Each wall is flat, endless, passes through zero and stands at right angles to its row. A trip goes straight from one point to another. List the walls that it crosses, first one first.
In the rows, 128 means zero.

Walls:
(1): [ 95 166]
(2): [ 72 139]
Trips:
[153 103] to [101 100] -> 2
[131 160] to [138 132] -> 2, 1
[138 135] to [113 139] -> 1, 2
[123 154] to [133 116] -> 2, 1
[137 104] to [105  68] -> 2
[ 77 105] to [108 105] -> 1
[170 107] to [ 80 123] -> 2, 1
[133 141] to [124  80] -> 1
[138  96] to [137 148] -> 1
[ 76 156] to [116 136] -> none

Walls:
(1): [101 116 134 115 131 174]
(2): [147  66 155 112  86 139]
(3): [126 108 116 135 109 126]
Trips:
[179 146 124 129 155 132] to [ 96 143  84 121 195 102] -> none
[101 111 119 126 122 135] to [ 79 111 143 157 127 172] -> none
[141 135 152 105 144  79] to [133 135  94 151 129 110] -> 3
[129 138 183 156 166 138] to [135 128 128 138 161 117] -> 1
[157 166 123 172 137 190] to [167  95 112 143  90  91] -> 1, 3, 2
[111 131 119 200 192 166] to [133  89 106 168 199 169] -> none
[108 136 154  84  96 108] to [152 100 141  63 160 107] -> 1
[153 148 133 109 119  84] to [122 104 112 136  77 112] -> 2, 3
[108 113 116 103 141 133] to [125 106 113 133  94 142] -> none

Walls:
(1): [106 141 151 118 147 113 113 153 165  84 119]
(2): [126 185 154 173 144 137 101  97  88 114 118]
Trips:
[132 139  84 167 114 112 156  91 113 109 140] to [136  92 115 136 122 166  73 180 172 143  82] -> 2, 1
[115 124 119 140 153 104 185 157 129 125  98] to [123 114 163 129 128 125 100 131 106 117 104] -> 2
[ 87 123 129 136  97 109  90 131  35 175 110] to [127 122 160 160 153 158 130  70 120 119 158] -> none
[124 104  89 143  51 157 133  92 179 135 119] to [128 145 151 126 173 114 142 121 122 153 116] -> 2, 1
[154 127  98 123 124 161 105  88 166 129 100] to [112 143  81 122 146 137 150 108 194 118  92] -> 1

Walls:
(1): [116 111 111 130 156 141  97 100 142 145 114 130 121 141]
(2): [131 132 112 189 146  83 116 110 152 168  99  89 152 130]
Trips:
[ 81 140 148  93 118 131 117 196  83 124  93 144 197 183] to [155 123 121 141 184 119 113 132 156 134 125 160  81 132] -> 1, 2
[151 126 160  74 135 146 125 120 113 160 164 160 152 137] to [132 114 126  77 154 101  85 165 116 109  74 168 107 156] -> 1
[187 129 123 140 115 115 128 144 143 134  85 133 150 120] to [143 122 117 107  74 110 121  52 127  90 160 120  71 115] -> 2
[178 105 118  62 169  71 167 162 139 132 174 117 118 131] to [ 88 100 147  67 117 141  98 171 136 156 143 135 119 133] -> 1
[122 107 165 125 128  88  73 124  91 138 136 151 184 117] to [112  87 161 114  88 124 169 127 110 151 140 110 126 143] -> 1, 2
[ 64 122 119 125 136 102  71 120 111 189  92  88 160  92] to [136  94 166 136 113 117 157 106 138 150 133 129 124 138] -> 1
[107 108 144  95 135 136 137 111 121 106 141 100  92  97] to [135 148 137 130 133 111  83 166  89 117 119 114 129  89] -> 2

Walls:
(1): [137 129 120 151 120 172 112 156 135 113 187 103 116 156 118 147 124 128
 133 159 149 159 122 122]
(2): [114 131 115 108  83  59 128 114 104 121 187 122  85 128  91 150 153 115
 156 155 155 115 126 115]
(3): [128 140 129  96 127 139 144 104 110  95 131 107 135 129 130 103 114 114
 102 171  96  69 135 167]
Trips:
[144 134 195  82 150 137 102 126  47  90 188 147 103 165  99 156  75 134
 106 127 111  84  92  88] to [151 179 121 175 120 153 167 138 132 122 147  79 142 108 168  86 209 109
 113  89 156  89  79 156] -> 2
[ 86 114 118 155 131 123 110 164 147 134 111  95 150 102 158  81 159 157
 125 147 155  99 165 143] to [154 105 131 114 130 162  95 116 130 106  97 182  79 143 123  39 170 106
 140  78 158 130 126 134] -> 3
[104 160 137 107 131 186 115 119 119 127 134 141 143  58 106 136  78 140
  82 119 136 172 128 157] to [122 129 137  95 117 144 155 107  90 144 178 105 151 165 163 123  86 161
 131 125 107 130 167 169] -> none
[142 168 120 116 174 119 104 141 118 105 136 127 161 151 129  85 110 131
 150 128 154 118  94 117] to [175 107 195 185 167 171 152 102 121  66  89 137 128 105  87 110 142  65
 138 164  89 170  78 101] -> none
[ 90 138 157 111 123 115 146 162 109 126 154 124 103 172 138 169 122 126
 134 199 118  90 134  96] to [118 131 138 131 119 146 118 181 143 131 120  86 118 110 104 116  88 140
 151 133 138  71 128 149] -> 2
[136 136  88 173 126 110  82 123 110 117 168 100  93 148 130  85 114 140
 147 168 163 127 164 105] to [ 99  84  93 118 169 125 137 122 151 103 118 113 137 149 126 152 135 199
 153  78 149  90 151 131] -> 1, 2
[132 167  95 137  89 127 170 198 174 127 130 133 141 127 102 182 168 106
  80 103 107 102 103 112] to [136 101 166  93 134 116 144 105  91 107 147 138 109 141 150 147  78 115
 116 136 113 144 105 152] -> 3, 1
[118 112 114 111 132 127 152 127 120 165 140  82 132 151 201  92 144 170
 105 128 144  86 163  89] to [133 127 152  93 117 147 126 129  89 179 117 124 149  98  91 103  95 116
 136 136 165 135 169 136] -> none
[154 149 132 127 137 125 196 120 109 172 101 126 120 166 130 161  91  65
 136 117  93 133 113 117] to [150 122 132 109 134 128 133 153 150  97 148 156 151  79 146 105 165 117
  87 139 163 128 142 134] -> none
[178 166 104  91  96 120 142 131 150 145 117 128 153 123 102 113 113 161
 129  94 152 106  90 179] to [135  96 103 165 155 158 106 115 118 156  77 128 140 179 143  82 107 148
 161 128 133 103 142 148] -> none

Walls:
(1): [145 134  88 134 144 142  47 102 112 121  87 211 136 133 144 120 146 131
 169 126 107 146 141 131  98 140 133 147 119 117 100 173 142 146 146 107
 129 142 128 137  85 148 111 117  92 119 142 123]
(2): [111 135 195 142 108 117 112 117 155 172 113 178 144 138 103 180 155 154
 155 176  94 138  95 157 137  93 123 113 166  91 113 140  76 133 163  69
 174 102 159 146 122 154 139 168 147 121 114 130]
(3): [151 111 144 148 100 172  72 164 133 187 152 151 154 133 154 150 139 107
 155 124 122 171 138 169 133 137  91 139 165 117 155 160  79  55 114 128
  92 140 116 130 102 178  88 113  97  86 144  77]
Trips:
[158 115 146 132 136 110 168 124 135 104 154 125 104 120 153 149 110 131
 158 110 111 110  83 134  84 131 108 145 129 130 156 125 130  73  94 133
 142 123  80 120 147  84 144 106 159 165  95 116] to [183 156 192  83 120 173 116 131 111  96 137 110 140 188 118 129 118 165
 106 140 199 133 137 149 132  48  77 120 105 138 103 120 132 156 112 132
  87  73 121 104 139 104 147 108 101  73 138 168] -> none
[138 131 124 144  83 164  94 103 138 164 170  96 158 124  84 128  98 112
 128 106 120 125 129 100 111 129 131 125 122 123  99 116  70 126 132 128
 119 151  93 166 157 138 114 129 108 129  62 113] to [132  98 152 138 158 162 108 130 133 131 112 142 140 129 105 122 185 129
 142 123 163 154 113 102  91 113 163 131 157 117 218 144 168  89 129 114
 150 151 145 101 165 153 133 120  94 146  77 153] -> 1
[100 120 125 134 150 123 128 143 144 127 149 137 144 117 123 131 106 116
  76 102 120 175 141 124 135  63 159 142 156 119 106 109  83 121 137 106
 119 155 106  86  89  77 194  96 139  93 160  95] to [ 64 142 173 163 121 163 112 103 141  79 157 121 106 114 129 136 101 143
 126 113 147 123 150 124 105 117 161 111 107 184 157 114 104 126  97 150
 106  84 144 112 149 122 151 106 142 110 152 107] -> 2, 3
[144  57 135 150 136 130 163 160 110  98 132 129 113 161 144 124 142 117
 168 199 113  87 143 105  98 165 130 126 133 102 123 152 124 106  82 161
  64 112  89 163  90 198  68 194  91 111 112  73] to [125 173  89 105 154 150 116  94  98  94  63 144 146 112 101 111 154 131
 117 106  90 135  77 132 123 119 117 157 202 102 108 144 150 102 119 112
 136 101  66 119 107 131 128 175  80 113 127 153] -> 2, 3
[183 174 129 100  90 126 144 122 164 154 156  80 116 145 118 159 163 141
  82 142 113  64  89 147 179 139 116 126 177 155 111 159 167 129 144 104
 167 120  81 146 122 112 135 109 149 124  99 100] to [119 136 111 121 121 131 156 168 167  84 121 194 129 158  74 118 139  90
 171  99 100  99 176 161 136 110 113 138 196 129 162  92 136  74 120 159
 158 103 118  86 159 140 158 139 138 188 107 116] -> 3
[126 119 100 104 136 109 117 110 118  84 134 162  80 217 102 138 147 113
 107 135 179 126 151 157 145 114 173 164  96 136  98 147 156 126 178 155
 113 116 157 148 115 134 125 155  91  82 117 139] to [ 82 156 145  97 173 111 141 148 118 134 121  95 117  99 101 111 168 122
 138  59 131 143 102 165 111  87 161  89 124 128 131 149 112 131 137  95
 158  86 111 158 129 161 128 138 131  98  74 157] -> 2, 1
[134  90  78 175 149 143 137  74 139 143 104 116 133  98 151 105 131 123
  89  75  95 147 163 128 124 136 183 138 176 122 118 100  84  93 144 182
 121 158  82 105  92 152 106 140 102 116 112  64] to [147 105 149 151 110 117 155 119 106  90 117 123 101  87 120 129 119 183
 115 133  72 166 101 101 152  92  94 132 132 133  97 130 107 130 150 125
  77 155 108 104 137 139 155 102 108 100 111 138] -> 1, 2, 3
[142 159 151 141 128 126 109 113 115 152 152 109 141 110 146  89 101 149
 124 107 137 125  89 133 114 161 106  84 126 161 135 123 131 162 125 144
 127 159 125 104 176 142  47 121 138 195 125  95] to [134 112 170 177  90 162 142 171 184 148  97 170 116 142 108 132 118 137
 155 100 147 171 135 162 106 112 110 134 134 135 100 103 137  74 142 117
  79  99 124  95 152 110 202  79 189 117  95 147] -> 2

Walls:
(1): [142  74 149 178 126 122 138 126 146  89 121 122 136 124  82  95 154 106
 130 114 110  72 142 169  81 120 129 158 117 164 148 107 117  99 128 108
 103 159 108  96 168 112  90 101 141 116 147 166]
(2): [149 104 162 108 131 129 139 183 149 115 103 102 121 156 135 102 150 105
 106  80 194 142 117 121 149 109 152 168 135 122 117 127 154 118 148 154
 116 113 179 149 116 124 114 152 133 182  63 130]
(3): [117 129 124 146 127 102 148 136 187  98 101  72 108 105  83  80 123 112
 147 148 102 163 144 168 159 129  71 159 125 147 141  94 192 110 119 125
 105 139 186 122  70 198 155 140 133 126 154 129]
(4): [ 90 144 103 107 106 107 148 109 150 185 115 121 113 145 115 118 119 107
 145 153 151 135 114 118 119 140  95 115  89 155 139 145 106 147  93 100
 146  98 159 107 123  99 121  79 123 166 107 149]
(5): [177 140 114  97  81 114  88 165 148 148 142  77 148 113 119 104 154 108
 137 102 110 147  86 111 181  95 147 116 151 120 124 162 140 110 129 139
 130 141 131 129  90 144 143 136 143 119  81 113]
(6): [116 165 135 106 129 111 154 137 165 167 137 169 136 159  84 120 100 133
 150  93 120 142 135  77 114  98 118 148 113 130 176  93 141 166  55 142
 130 127 127 132 113 135 121 118 108 165 103 129]
Trips:
[104 105 132  85 146  73  81 182 133 133  74 125 121 112 122 152 143 141
 161  76 116 118  97  72  94  95 123 120 126 165 136 134 183 113 193 100
  69 134 134 101 189  81 129 139  81  84 160 140] to [122 116 120 113 107 122 103 187 159 172 105 134 153 116 102  90 146 123
 161  81 145 156 169 118 142 130 126 131 118 177 127 150 160 157 114 116
 149 114 123 161 127 177 140 137 110 136  96  82] -> 6, 3, 4, 1
[136 119 163 107 156 110  84  94 146 148  76 146  98  89 145 115 101 133
 145 110 148 124 124 138 123 119 126 109 100  89 129 140 151 194 130 119
  92  85 128 140 144 179 217 164 117 130 165 123] to [149 120 113 147 144 167 116 178 156 113 143 137 169 106 111 128 164 172
  85 123 127 101 116  92 116 120 117 106 120  93 175 112 140 119 107 102
 150 112 122 134 159 179 111 135 126 170 130 190] -> 2, 1, 3, 5
[156 171 130 103 158  75 111  95 119  79 175 131 138 127 119  78 110 126
 133 157 131  91 135  58 181 149  83 156 148 108 106 151  99 133 116  83
 169  93 146 160  90 186 127 152 144 136 138 147] to [107 107  85 112 156 124 130 130  97 147 122 121 110 150 146  79 106 167
 175 145 111 166 113 132 133 133 101 134 175 107 142  99 149 130  95 188
 135 165 112 181 139 147 199  95 169 130 149 141] -> 4

Walls:
(1): [155 130  98 128 140 159 129 150 113 149 111 146 109 112 109 114 102 104
 101 124 152 151  92 159 106 188 125 151 149 126  97 130 127 126 108 105
 112 133  85 144 133 110 149 158 134 123  63 167]
(2): [178 129 126  96 101  99  92 125 154 150 137 109 104 137 144 131 127 126
 112 114 124 136 168 101 130 130 105 119 133  88 107 157 131 179 160  88
 116 131 156 153 150 134 169 124 106  68 169 160]
(3): [154 164 113 120 119 148 120 112 156 242 123 141  97 101 139 130  99  98
 149 164  71 128 146 114 100 193 170 153  99  97 140 122 163 119 138 183
 237 135 164 109 167 112 216 125 139 169 117 110]
(4): [111 108 156 160 166 122 117 149 114 148 111 134 135 124 115 127  94 134
 157  98 106  97 132 124 112 127 131 149 177 138 111  90 102  82 110 119
  82 145 111 167 147  90 126 116  82 112 154  97]
(5): [139 159 120 119 125 138 116  82 172 140 163 140 173 123 124  79 150 117
 125 123 146 121 143  56 148 147 162 143 130 145 115 183  93 115 153 165
 183 178 112 134 114 125 166 106 132 140 128 155]
Trips:
[155 133 103 153 106 170 153 199 130 103  92 152 143  85 177 121 114 119
 109 107 126  90 169  92 110  99 121  89  82  65 114 156 119 144 129 111
 160 109 143 161 143 140 147 195 161 113  83 159] to [130 148 122  78 154 135  93 155 135 134 144 101 120 112 103 184 123 152
 124  85 146 124 112  63 133  94 153 109 179 106 152 143 145 142  92 132
 108 126 141 166  98 134 132 119 153 108 138 111] -> 3, 5, 1, 4
[148 140 144 162 116 116 114 123 138 122 121 168 123 158 120  80 144 177
 127 169 131  83 168 111  94 162  95  89 126 126 138 171 104 125 152 129
  98 147 127 112 169 134  73 175 157 128 113  95] to [120 121 144 108 115 145 112  86 143 133  87 134 137 127 130 169 121 157
 131 135  84 166  88 168 116 118 151 197 115 147 119 143 170 186 123 165
 141 133 114 180 139 173 137 174 123 134 122 118] -> 2, 5, 3, 1
[141  63 144 121 197  70 140 163  96 118 170 118 169 109 125 102 164 137
 160 150  86 155 115 122 115 120 128 154 138 167 137 100 149 148  95 153
  99 176 122 120 116 121 126 158 151 125  98 154] to [125 147 155 123 169  97 134  83 110 157 120 133 141 165  97 129  94 145
 138 135 172 144 151 167 152  95 110 118 149  83 190 161 143 103 126 124
 123 136 161 163 118 141 111 136 115  73 130 110] -> 1, 2
[ 65 148 126 107 187 149  97 106 105  91 108 115 124 141 127 163 147 120
 136 129 110 116 141  86 108 123 113 107 143 153 146 138  94 114 172  91
 152  93 123 108 115 158 157 151  81  87  91  56] to [ 93 121  68 116 154 161 154  88  62  71 121 121 141  57 135 113 121 130
 133 134  73 101 150 130 135  88 123  72  60 139 138 111 153 101 160 152
 150 108 142 121 148 127 162 136 153 158 106 112] -> 4, 3
[137 121  69 100  95 138 143 105  84 145 166  99 118 128 110 194 161 128
 167 131 156 167 137  93 121  63 127 120  89 139 128 136 121 133 162 125
  92 126 127 150  83 130 112 122 141 136 128 144] to [176 131 142 145 108 114 135 117  99 158 122 137 105 112 155 128 169 122
 154 133  66 160  84 148 145 125 116 176 145 182 164 159 129 149 149 124
 149 181 176 133  87 153 169  34 145 113 120 139] -> 5, 3
[112 151 136 103 166 140 127 141  95 168  86 102 114  86 121  97 111 178
 180 155 155 153 110 140 100 166 128 153 129 128 120 119 146 113 129 104
 107 117 115  56 172 112 105 163 103 166 143 162] to [124 125 143 122 128 147 104 152 174  73 122 148 109 119 127 126 105 151
 140 154 118 114 159 119 134 114  71  97 126 121 116 113 128 151 102 120
 119 126 139 134 127 147 111 120 107 165 109 122] -> 3, 1, 2, 4
[151 146 113 109 171 169 109 126  78 133 195 104  90 143 101 179 178 126
 179 121 107 157 126  93 145 113 146 101 109 112  96 151 146 116  92 124
  82 135 111 138 140 143 104 133  98 146 164  75] to [ 70 119 158 117  82 117 176 100 105 103 159 137  71 127 131 198 146  63
 178 105 132 142 123 169 149 101 118 130 131 141 149 140 114 144  90  67
 106 140  85 194 132 166 132 144 107 105 155  74] -> none

Walls:
(1): [100 117 136 113 147 123 134 136 128 139  91 158 105  84 133 133 129 143
 102 112 109 113 123 128 101 132  95 106 123 132 155  98 100 193 156 136
 116  85 149 118 169 185 138  84 152 136  84 107]
(2): [140 144 160 120 111 102 116 117 187 144 127 120 140 120 131  99 137 134
 111 117 115  70 191 126 109 116 132 177 154 163 167 122 134 109 137 121
 135 130 120  98 159  89  65 199 168 147 112 139]
(3): [122 150 160 186 125 150 123 148 102 155 160 152 220 124 174 100 104  72
 114 154 160 139 157 170 166 106 119 161 124  68 187 142 119  95 148 131
 121  80 108 169 119 175 121 160 169  85  97 139]
(4): [160  65 116  73 142 124 119 129 137 171 116 149 115 141 108 143 130 125
 186 134 132 168 125 131 154 123 109 134 137  93 109 109 145 118 127 156
 106 151 140 121 147  72 144 142  81 132 156 132]
(5): [112 179 137  95 128 127 106 146 169 175  68  82 123 112 189 182 114 142
 172 145 129 136 113 153 139 165 119  78 138  86 134 137 156 104  49 135
 149  95 125  97 159 206 118  95 174  91 154 147]
(6): [ 87 159 122 135 157 125 111  91 143 141 204  99 204 135  88  93 104 130
 101 112 142 140 109 162 115 100 105  75  76 101 151 164 146 104  96  95
 109 143 103 145 132 136 130  78 127 124  94 137]
(7): [126 113  56 116 151 145 128 127 144 125 123 138  95 122 110 116 144 143
  68 125  96 140 108 171 185 148 148 142 101  91 132 212  91 122 115  87
 167 132 177 129 137 153 121 162 103 128 142 138]
(8): [138 159 160 139 104 127 115 155  85 108 120 132 106  75 180 102 109 139
  88 103 133 133 129 118 126  54 115 119 167 160  86 156 104 148 134 148
 146  96 120 145 123 136  96 102 166 150 116 145]
(9): [117 149 154 133 118 135 141 143 162 112 101 156 127 109 105 114 148 124
 174 121 112 142 161 127 123 115 108 110  92 109 143 135 134 108 171 112
 117 160 110 131 138 124 154 146  98 169 129 162]
Trips:
[145 132 160 122 139 128 151 114  61  98 110  50 126 127 178 138 120 155
 136 109 157 125 160 130 125  70 114 148  96 138 147  99 126  96 122 153
 161 115 149 114 125 154  87 138 102  87 141 177] to [122  93 148 110 137  79 131 139 109  97 148 123  79  69 150 206 157  84
 150  99 137 175  83  93 128 121 168 101 142 121 119 102 110 153 174 118
 149 100 114 160 137 133  80  91 118 122 113 171] -> 2, 1, 3, 4
[108 130 122  91 114  77 137  85 170 143  96  94 120 167 103 147 141  75
 143  87 179 100 127 146 132 176  91 168 137  98 161 139 123 141 137 180
 145 134  99  64 123 131  93  86  96 105  95 107] to [110 122 120  92 123 121 122  77 193 138  72 108 116 140 129  73  45 119
  90 117 134 167 136  51  91 109 104 138  89 135 113 102 121 135 122 135
  88 129 106 107 163 133 124  90 155 112 120 144] -> 8, 9

Walls:
(1): [122  93 145 137  93 113 168 155 115 135 147 131  95 171 119 134 153  96
 147 158 161 126 148  92 160 141 184 147 117 143 129  80 179 131 118 158
 124 131 156 113 115 121  87 145 100 167 117 159]
(2): [ 88 133 110 125 111 114 142 126 144 152 113 126 127 148 147 193  90 133
 169 125 125  83 135 101 105 140 135 165 108 100 138 156 122 128 129  94
 120 109 124  96 139 137 116 104  95 116 112 126]
(3): [122 130 136 110 126 134 124 124 105  98 129  81 159 148 157 114 119 110
 135  95 161 160 143 131  97 127 191 155 137  79 185  99 124 135 107 144
  95 132 168 122  95 124 112 145 133 125 107  99]
(4): [138 138 109 119 172 133 134 110  88 121 128 174 133 115 111  88 194 119
 129 145 151 146 153 127 174 130 201 118 105  79  98 155 125 154 105 131
 145 108 130 172  64  83 157 136 126 123 107 131]
(5): [154 125 105 135 131 111 112 124 138 128 103 124  87 119 124 133 141 157
 135 163 115 164 114 133 143 133 126 131 145 149 187 166 153  81 147 111
 135 133 147 169 122 134 136 140 166  78 134 143]
(6): [110 184 148 136 130 181  88 137  78 159  99 144 119 114 133 101 147 114
 112 108 119 136 133 103 175 104  95 170 152 114 166 135 185 109 159 110
 143 140  98 166 157 118  87 119 102 122 177 117]
(7): [160 137 146 139 161 152 128 142 155  71 108 136 183 109 155 131 166 144
 144 129 107 137 116  82 113 121 144 150  97 111 134 131 107 149 143 151
 122 147 120 145 112 109  98 177 121 127 115 109]
(8): [137 101 144 116 159 163 123 109 134 123 118 109 131 154 133 102 133 138
 164 110 148 130 139 142 123 167 137 136 150 164 128 125 152 108 130  81
 136 160 135 146  88 131 154 127  88 105 123  99]
(9): [137 125  86 138 154 146 122 127 138 119 155 171 107 113 123 112 131  98
 101 120 108 164 125  57 102 128  86 135 148 122 140 136 133 121 157 127
 127 127 135 101 118  99 135 129 137 148 164 110]
Trips:
[133 108 139 122 159 116 104 134 183 118 135 105 110 117 159 135  88 148
 165 129 153 156 147 188 117 126 121 164 119 141 125 131 144 139 131 116
 100 156 140 161 129 130 130 141 120 115 132 127] to [141 113 164 129 118  97  99 162 127 136 167 169 157 143 132 108 164 119
 156 121 132 141 112 122  97 124 128 144 152 128 100 117 137 132 159 170
 104 118 164 108 124  81 150 123 138 172 154 150] -> 2, 1, 9, 5, 8, 4
[118 145 172 168 143 119 109 131 148 107 151  92 109 150 118 115  97 119
  92 144 137 196 134 125 161 101 154  86 114 134 121 176 118 124  75 146
 177 114 213  94 152 106 169 159 114 138 135 124] to [175 158 127 101  75 122  93 150 111  66 156 140 139 128 131 132 120 141
 162 149 106  99  99 161 142 107 110 129 123 161 112 138 121 121 150  83
 108  64 151 155  86 136 100 121 141 107 125 155] -> 9, 1, 3, 7, 4
[108  88 153 152 124 121 139 124 113  93 101  93 122 208 176 135 132 108
 109 133 123 155 113  86 152 102 173 163 126  91 175 129  79 156  90 152
 128 112 162 116  97  95  61  83 126 140 123 179] to [ 90 149  38 127 119 140  93 141 153 148 143 108 114 155 163 172 159 133
 103 112 147 148 118 148 165 137 104 128 139 141 169  60  89 145 119  95
 152 144 104 134 112 142 144 103 136 125 190 105] -> 6, 9, 4, 7, 5, 1, 8, 3

Walls:
(1): [139 139 154 174  94 161 105 140  92 128 150 133 121 104 106 108 121  95
 181 142 193  60 143 123  92 159 108 148 122 179 119 154 162 112 118 144
  89 156 100 156 131 102 149 108 134 124 120 100]
(2): [128 161 141 139 124 145 122 164 130 151  93 182 122  95  82 108 143  98
 121 141  86 170  79 162 122  96  90  89 125 138 146 103 102 127 175  89
 118  77 129 140 120 138  50 114  75 134 131 135]
(3): [145 106 172 151 163 146 133 160 120  97 132 137 149 119 185 178 170 135
 132  86 148 153 119  78 129 155 138 122 140 119 152 118 172 107 148 154
 149 144 131 105 161 119 109 156 117 118 136 151]
(4): [128  91  87 147 116  76 134 129 137 167 161 145 119 143 118 125  89  99
 162 131 167 169 147 103 132 117 135 169 119 137 124 196 108 114 126 173
  95 128 113 103 133 125 122 126 144  98 138  95]
(5): [114  98 132  75 152 115 153 153 150 193  77 110 108 156 159  95 180  93
 168 147 146 115 120  83 104 106 134 130 169 102 183 143 118 149 155 104
 127 113 135 168 123 147 146  98 146 106 109 132]
(6): [220  82  96 138 163 111 126 130 103 114 151 118 140 139 113 140 107  98
 148 110 131 120 148 143  97 125 117 146 162 157 106 148 176  97 139 151
 163 134 126 166 111  91 119 151 182  89 154  97]
(7): [ 87 179 106 135 139 162 132 176 125 192 144 110 145 121  96 130 141 185
  88 205 165 144  92 141 109 112 158 139 130 118 103 130 156 148 102 173
 149 136 117 156 144 116 117 176 104  90 147 159]
(8): [ 99 117 123  85 173  98 144 178 157  85  95 118 127 165 132 122 102 147
 115  91 100 100 116 104  79 136 134 113 109 113 154  99 113 114 115 148
  95 133 124 118 132 141 129 146 112 126 104 143]
(9): [118 153  76 149 109 105 169  66 124 130 176  96 142 148 159  78 112 110
 103 111 142 128 150 124 108 141 138  82 145 111 129 144 149 104 102 117
 126 134  97 125 121 151 102 140 181 133 100  48]
(10): [117 131 138  45 149 124 159  79 125 143  64 128 128 113 149 137 105 126
 109 152 119 151 107 130 144  86  97  88 151  86 151 133 196 130 130 121
 140 124 152  78 142 171  86 121 153 111 125 102]
(11): [ 82 125 130 140  91 152 130 102 145 119  88 126 167 130 139  82 182  89
 115 125 171 136 135  94 108 100 151 101 151 100  54 143 157 113  82 119
 114 106  99 160 151 146 169 126 119 124  83 115]
Trips:
[160 126 116 127 153 100 145  83 163 122 124 162 153 141  93 143 112 144
 150 185 126 125 107 103 104 102 128  36 112 147 109 119 129 159 136 133
 155 109 103 148 159  97 114 177  85 165 134  64] to [117 129  92  98 128 169 169 108 125 172  75 130 138 151 128 102 116 147
 154 110 153  88 111 102 103  83  86 157 110 157 120 132 105 145  79 149
 165 178 117  80 107 150 163 201 144 173 110 154] -> 2, 5, 6, 4, 1
[116 136 165 145 127 151 101 150  80 171 163 115  84 114 148  98 179 145
 129 154 131 112 140 142  75  75  51 127 106 132 121 105 115 161 123 145
 160  99 152 102 122 121 122 155 128 152 129 211] to [ 99 152 162  94 152 179  76 149 136 108 106 135 138 149 173 171  94 114
 130 129 103 190 129 189 183 134 154 113 141 144 100 128 138 181 107 133
 123 160 136 111  88  86 147 141 126 139 153 146] -> 5, 1, 10, 2

Walls:
(1): [122  67 106 109  87 118 128 142  95 141 221 123 141 150 148 114  92 123
  93  56  90 124  97 155 124 134 127 150 134 120 134  99 122 159 110 137
 128 142 125 150  97 170  73 185 147 152 184 120]
(2): [120 146  86 134 153  99  70 139 168  95 102 139 175 150  97 157 134 127
 109 123 116 100 134 186 118  96 150 145 129 160 139  97 152 115 150 119
 126  63 100 146  94 154 143 143 168 156  87 121]
(3): [103 112 204  99 100 111 105  72  93  98 101 123 170 142 165 196 163 169
 125 128 146 103 150 137 125  58 112  76 166  84 131 117 100 182  89 101
 136 159 111 120 173 129  87 156  67 121 152 169]
(4): [108 162 147 123 158 112  96 119 101 113  55 154 113 117 147 106 158 142
 116 104 103 162 141 188 155  95 132 180 141 108  86 113 120  99 101 116
 157 131 100  74 100 132 163  88 109 112 115 134]
(5): [129 172 151 181 111 121 137  94  99  88 151 111 116 108 118  98  70 185
 114 147 159 147 162 122  89 124 113 134 118 124  95 109 127 133 161 129
 122  74 163 130 169  40 131 152 149 138 100 172]
(6): [ 95 103 110  57 130 165 140  65 127  85 128 139 121 106 122 138 180 110
 115 114 118 122 134  98 128 127 143 140  92 110 109 120 144 119 164 154
  79 126 120  89 111 114 134 121  96 133 132 123]
(7): [125  86 120 144 146 139 119 123 161 166 116 156 137 102 121 108 134 108
 156 116 167 140 142  90 102 117 118 115 107 173 153 145  71 103 157 124
 132 152 121 106 141 151 108 184  72 145 131 175]
Trips:
[125 171 109 136 139 167 131 117 135 149 132 149 148 140 182 171 155  78
 155 144  79 127  92 120 130  98 136 141 155 137 128 136 113 162 146 103
  63 104 126 100  98 137 130  93 169 112 113 150] to [159 131 114 123 152 107 220 113 121 156 152 123  99 128 144 109 138 162
 111  95 177  94 100 132 129 144 122 167 122 193 154 173 141 119 102 128
  95 142 102  89  98  97 106 107 111 143 118 126] -> 2, 4, 7, 1
[187 155 157 162 137 103 147 139 175 114 125 141 144 156 133 148 172  71
 158  95 177 114 145 105 129 153 131  90 113  96 129 107 171 118 117 123
 130  95 144 106 130  97 131 129 181  66 124 119] to [159 114 109 139 128 155 153 108 139 158 141 155 177 168 200 131 157 129
 154 123 135 134 121 137 109 101 141 145 102 105 143 151 152 128 152 148
 130 118  94 148 107 155 172 140 113 115 142 171] -> 5, 7, 6, 3, 1
[116  91 168 122 146 116 127 113 163 155 181 160 180 106  97 153 155  63
 161  82 162 186 128 120 148 117 135 115 173 169 124 160 157 120 161 143
 100  83 100 113 139 135 135 101  77  96 139  98] to [150 129  82 107 121 108 150  83 152 175 147 115 145  97 102 133 124 115
 177 124 126 118  92  89 182 160 140 100 112 111 180 178 100  78  89 189
 140 108 156 113  70 119 129 136 136 167  61 155] -> 2
